Each row of a before or after table is a point. One or more steps were done to the points. Then noise was added and the rows were shuffled. The steps act on columns, c1 being the first. What was done? A step turns or swaps two columns, mirrors them in a line or flattens them onto one, adds a multiple of one to another, or multiplies or shifts one. Angles are multiples of 10 degrees, from the lower column toward the higher: turns from -170 to 170, lines from 10 to 170 but not 90. Use the fewest steps. Two steps may share a column if one is a turn and the other turns, adds or multiplies; they go together, in the order done. Otherwise the lowest column goes first.
In the rows, 128 means zero.

Before (14 x 2):
[[103 176]
 [122 130]
 [137 138]
 [103 126]
 [145 134]
 [103 132]
 [104 141]
 [ 98 134]
 [111 141]
 [105 148]
 [153 143]
 [120 147]
 [129 128]
 [103 130]]
After:
[[114 133]
 [107 142]
 [132 133]
 [131 177]
 [147 154]
 [163 166]
 [122 162]
 [138 128]
 [155 143]
 [115 123]
 [112 247]
 [113 139]
 [116 177]
 [114 161]]
Steps: shift c1 by 10; multiply c2 by 2.5

Before (14 x 3):
[[143 148 105]
 [ 94 115 183]
 [116 120 137]
 [ 80  50 175]
 [162 155 137]
 [155 133 148]
 [110  78 178]
 [129  99 103]
 [114 119 131]
 [147 152 114]
 [136 160 158]
 [ 89  79 176]
 [125 125 168]
 [ 96 115 184]]
After:
[[125 128 163]
 [112 117 104]
 [154 134 158]
 [ 79 146 176]
 [118 134 136]
 [103 152 182]
 [161 106 138]
 [ 58 140 174]
 [114 140 130]
 [153 120 114]
 [148 126 105]
 [ 91 128 176]
 [104 154 182]
 [146 106 147]]
Steps: multiply c2 by 0.7; turn c1 and c2 by -60 degrees

Before (12 x 6):
[[162 154 131 101 134 114]
 [134 174 132 103 116 106]
 [ 61 109 114 139 149 190]
 [110 116 120 164 112 123]
 [137 112 161  76 141 114]
 [ 58  91 136 174 177 172]
 [163 148 151 103 156 102]
 [106  92 132 172 122 168]
 [169 123 119 108 140 100]
 [ 97 113 122 129 106 128]
 [101  88  85 149 149 148]
 [131 146 135 102 136  70]]
After (12 x 6):
[[ 99  42 111  85 139 165]
 [129  96 160 155 126  80]
 [ 39  59  83 124 151 174]
 [ 95  39  81 116 155 123]
 [170  95 164 160 146 117]
 [ 87  65 122 120 106 127]
 [ 35  41 113 102 193 168]
 [173 103 137 157 125 115]
 [105  68 124  89 126 122]
 [178  73 133 153 131 100]
 [140  64 164 180 122 132]
 [136 126 143 146 108 112]]
Steps: multiply c1 by 1.3; shift c2 by -50; turn c3 and c6 by 30 degrees; mirror c4 and c5 in the line at 80 degrees

Before:
[[ 83 175 140 124 112 121 130 146]
 [164 137 155 109 113 138 150 167]
 [156 140 147 121 106 111 103 126]
 [ 98 125 137 143 110  38  64 110]
 [ 82 101 155 123 151  95 117 141]
 [153 125 145 124 139 122 151  89]
 [140  66 115  83 124 158 166  81]
 [103 151 142 108 114 132 125 133]
 [133 131 118 102 178 107 127 139]
 [ 44  99  76  46  76 126 124 107]
 [151 156 128  63 152 155 105 145]
 [107 115 147 110 101  92  79 162]
 [171 109 112 166 176  93  77 143]
 [113 134 137 135 157 166  94 140]]
After:
[[ 46 102 115  46  78 127 140 106]
 [153 128 186 122 106 111 101 125]
 [133 130 159 102 178 107 124 140]
 [163 150 194 108 115 140 142 167]
 [151 140 170  64 149 155  92 145]
 [152 138 184 124 141 122 149  87]
 [103 146 183 110 113 130 115 134]
 [171  87 151 168 176  92  92 141]
 [106  93 187 109 101  91  91 162]
 [ 84 174 179 125 111 122 108 145]
 [140  91 156  83 123 158 190  80]
 [114 116 176 137 156 164  95 138]
 [ 98  95 177 142 111  39  75 111]
 [ 81  98 195 122 153  94 135 140]]
Steps: turn c2 and c7 by -30 degrees; shift c3 by 40

Before, 14 rows:
[[156 121 120 140 124 145 152 126 130 116  61]
 [160  85 134 113 158 166 113 128 101  67 126]
 [118 144 146 128 116 126 138 116 126 136 155]
 [107 118 141 102 159  93 103 127  79 141 125]
 [145 170 126 145 161  72 132  99 121  99 107]
 [119 142 127 100 142  95  94 167  88  80 137]
 [156 201 128 143 135 127  88 102 140 168 110]
 [132 130 142 133  89  97  59  81  50 121  86]
 [ 56 167 165 213 145 109 148 135 130 152 102]
 [108 162 111 113 159 107  94  60 161  57 101]
 [ 84  98 159 107 155 106  77 138 154 119 112]
 [134 126 132  92 107 132  72  91 135  64 114]
 [148  82 111 135 103 101  73 102  90  75 134]
 [118  85  73 119 156 128 129 129  87  84 135]]
After:
[[ 58 141 157 203 120 177  98 122 130 149  95]
 [115 141 149 124 142 128 130 131 127 136 149]
 [153 209 120 137  99 134 159 123 137 173 111]
 [104 114 139  93  90 148 137 122  78 139 120]
 [109 160 104 103  82 143 141 137 164  66 107]
 [ 87  87 155 104  78 139 157 129 152 115 104]
 [119  84  79 120 108 125 110 135  85  86 158]
 [135 127 126  96 117 113 188 136 136  70 114]
 [147 179 120 130 105 185 110 128 127 107 113]
 [133 130 127 121 128 162 208 130  48 126  83]
 [117 141 126  94 101 145 149 133  89  74 137]
 [153 132  97 141 146 113 108 137 129 116  64]
 [159  90 135 129  99  89 126 137 104  71 125]
 [148  84 109 126 122 158 186 136  88  78 137]]
Steps: add 0.3 times c1 to c2; turn c3 and c11 by -20 degrees; mirror c4 and c6 in the line at 10 degrees; turn c5 and c7 by -150 degrees; flatten c8 and c10 onto the line at 100 degrees

Before (12 x 12):
[[151 112 194 135  89 133 136 109 122 141 101 119]
 [120 126 104 120 140  69 134 138 155 108 112  86]
 [ 93 117 140 124 112 126 162 101 168 108 127 104]
 [100  90  72  87 150 100 122 112 142 150 121  78]
 [101 189 161 104 119 116 161 156 124 169  88 107]
 [123 105 137 105 118 148 188 154 126  92 137 129]
 [102 175 157  84 106 121 132 139 124 131  67 143]
 [ 91 112 121 108 173 103 107  97 134 105 143  61]
 [147 177 163 104 134 133 176 124 143 131  62 123]
 [149 175 156  85 100 127 132 136 158 135 101  94]
 [120 154  60 122 126 105 142 113 128  99 114  63]
 [116 115 112  97 136  79 146  84 130 116 157  96]]
After (12 x 12):
[[ 81  87  90 111 120 173 166 212 126 141  87 133]
 [146 123 153 127 128 159 139  74 127 102 114 219]
 [140 139  71 129  83 112 128 199 119 161 100 105]
 [121  92  85  81 100 160 147 201 154 124 102 141]
 [132 168 123 109 137 156 152  86 132 109 155 164]
 [130  84  96 125 133 154 175 169 144 132  63 119]
 [151 135 122 121 116 100 192 168 129 102 136 123]
 [123 167 128 124 141 174 136 139 153  88 111 179]
 [113 157  98 115 175 139 117 140 135  78 140 190]
 [113  97 115  82 105 161 149 165 122 118  66 100]
 [ 86 174 150  94 147 126 135  81 140 107 120 199]
 [ 96 140 104 127 113 126 163 134 164  59 127 143]]
Steps: add -1 times c9 to c1; turn c1 and c10 by 50 degrees; turn c2 and c6 by 140 degrees; turn c3 and c12 by -150 degrees; add -1.5 times c3 to c8; turn c4 and c7 by -20 degrees; add 0.3 times c5 to c4

Before (11 x 14):
[[150  75 142 171 135 140 165 127 155 105 142 111 101 167]
 [127 176  43  94 127 165 163 149 120 161  99  82  71  95]
 [125 101 174 174 128 113 138 134 159 114 115  87 148 120]
 [128 111 123 181 153 158 143 127 144 138 100 150 138 117]
 [ 86  85 142 138 127 148 160 158 144 142 144 131 151 131]
 [117 161 107  74 122 125 122  93 179 116 115 141  74 162]
 [120  86 120 157 166 108 114 106 123 126 147 104 124 148]
 [101 166  47 107 126 138 184 105 111  90 113 109  76  89]
 [153  88 156 126 172 124 164 111 137 111 116 112 161 161]
 [137 159  20  73 135 125 149 161 148 105 107 125  64  75]
 [144 125 155 166 147 139 126 143 121  88 152 118 154 170]]
After:
[[112  65 146 168 129 139 162 126 133 105 139 114  99 139]
 [ 69 184  24  71 174 126 163 158 126 105 106 123  97  95]
 [ 68 182  49 112 152 140 192 104  89  88 111 111 134 116]
 [120  78 133 159 163 108 125 105 101 128 147 103 137 125]
 [ 71 141 104  74 130 124 123  94 161 116 114 145 121 174]
 [146 111 171 175 113 110 131 134 137 110 115  82 137 106]
 [133  91 142 140 120 149 156 159 126 144 145 133 174 111]
 [157 103 160 164 138 139 130 147 101  83 152 116 123 164]
 [ 73 192  49  94 155 168 169 149  95 160  97  81 112 122]
 [135 116 135 181 151 162 149 128 119 135  97 149 132 115]
 [168  76 166 128 159 123 171 113 114 111 117 111 117 134]]
Steps: turn c1 and c13 by -70 degrees; turn c2 and c14 by 30 degrees; turn c3 and c5 by -20 degrees; add 0.3 times c5 to c7; shift c9 by -20
